Each row of a before or after table is a point. The points were changed in one or more steps. Then noise was added and the rows were shuffled. The steps act on columns, c1 being the first. What was done? A step turns or swaps two columns, mirrors them in a line or flattens them onto one, adds a multiple of one to another, or multiplies or shifts one. Angles are multiples of 10 degrees, from the lower column toward the higher: turns from -170 to 170, lines from 10 to 170 but not 90. Use the fewest steps. Two steps may share a column if one is a turn and the other turns, adds or multiplies; they go together, in the order done. Otherwise the lowest column goes first.
In the rows, 128 means zero.

Before, 11 rows:
[[132 136]
 [130 135]
 [162  95]
 [159  88]
 [ 97 142]
 [147  86]
 [164 161]
 [166 132]
 [ 79 171]
 [ 52  96]
 [ 32 189]]
After (11 x 2):
[[115  88]
 [158  89]
 [172 200]
 [164  91]
 [120 130]
 [ 82 231]
 [124 162]
 [ 88  98]
 [167  97]
 [123 128]
 [ 95 186]]
Steps: mirror c1 and c2 in the line at 130 degrees

Before, 8 rows:
[[134 142 153]
 [176 142 127]
 [132 122 151]
 [152 177 161]
 [112 126 101]
 [117  97 109]
 [140 123 127]
 [115 127 144]]
After, 8 rows:
[[ 96 141 138]
 [137 153 134]
 [ 98 128  91]
 [158 128 125]
 [149 143 153]
 [186 131 187]
 [250 117 140]
 [ 92 107 115]]
Steps: multiply c1 by 2.5; mirror c2 and c3 in the line at 60 degrees

Before (9 x 6):
[[ 95 133 121 166 162 126]
 [ 96 118 110 113  94 136]
 [122 173  99 176 148 116]
 [146 170 157 139 109 102]
 [128  89 132 169 157 139]
 [123  97 153 101  97  95]
 [128 125 103 131 140  96]
 [138 177  99 131 130 169]
 [101 102 145 138 165 128]]
After, 9 rows:
[[136 109 164 247 143  86]
 [160 126 163 222 117 124]
 [112  92  97 159 113  92]
 [161 135 111  93 161 134]
 [128 142 155 229 114 165]
 [131 100  90  60 124 159]
 [154 131 151 154  94 153]
 [125  97 149 139 143 137]
 [118 158 144 133 152  73]]
Steps: multiply c1 by -1; turn c2 and c6 by -100 degrees; turn c3 and c5 by -120 degrees; multiply c4 by 2.5

Before, 14 rows:
[[163 124 147 142 138 109 127 103]
 [142 125 106 143 144 144 141 129]
 [119 144 105 102 108 105 142 109]
 [179 122  93  87 132 135 142 147]
 [134 169 136 141  87 157 126 173]
 [162 103 117 123 125 129 150  97]
 [145 149 112 134 139 140 130  99]
 [137 118  92 129 131 120 116  95]
 [167 120 134 111 118 143 113 114]
 [155 153  88 110 115 121 123 104]
 [124 147 129 122 127 144 121 130]
 [130 138 131 118  96 114 132 157]
 [136 117 137 125 132 132 145 107]
 [139 118 136 165 164 163 106  90]]
After (14 x 8):
[[120 106  59 101 108 105 117 142]
 [124 110 132 128 125 143 121 122]
 [156  97   8 120 115 121 111 142]
 [168 131 146 128 118 143 104 144]
 [142 133  62 127 143 145 147 128]
 [179 141  23  92 131 135 107 113]
 [135 131 155 113 132 133 136 152]
 [140 124 152 170 164 164 142 166]
 [137 126  20 137 132 121 122 162]
 [134 105 152 138  86 158 138  70]
 [146  99  80 129 139 139 133 146]
 [161 124 186 139 136 108 138 152]
 [130 128 137 118  96 115 124  98]
 [161 142  97 108 126 128 137 166]]
Steps: turn c2 and c8 by -160 degrees; multiply c3 by 3; turn c4 and c7 by 50 degrees
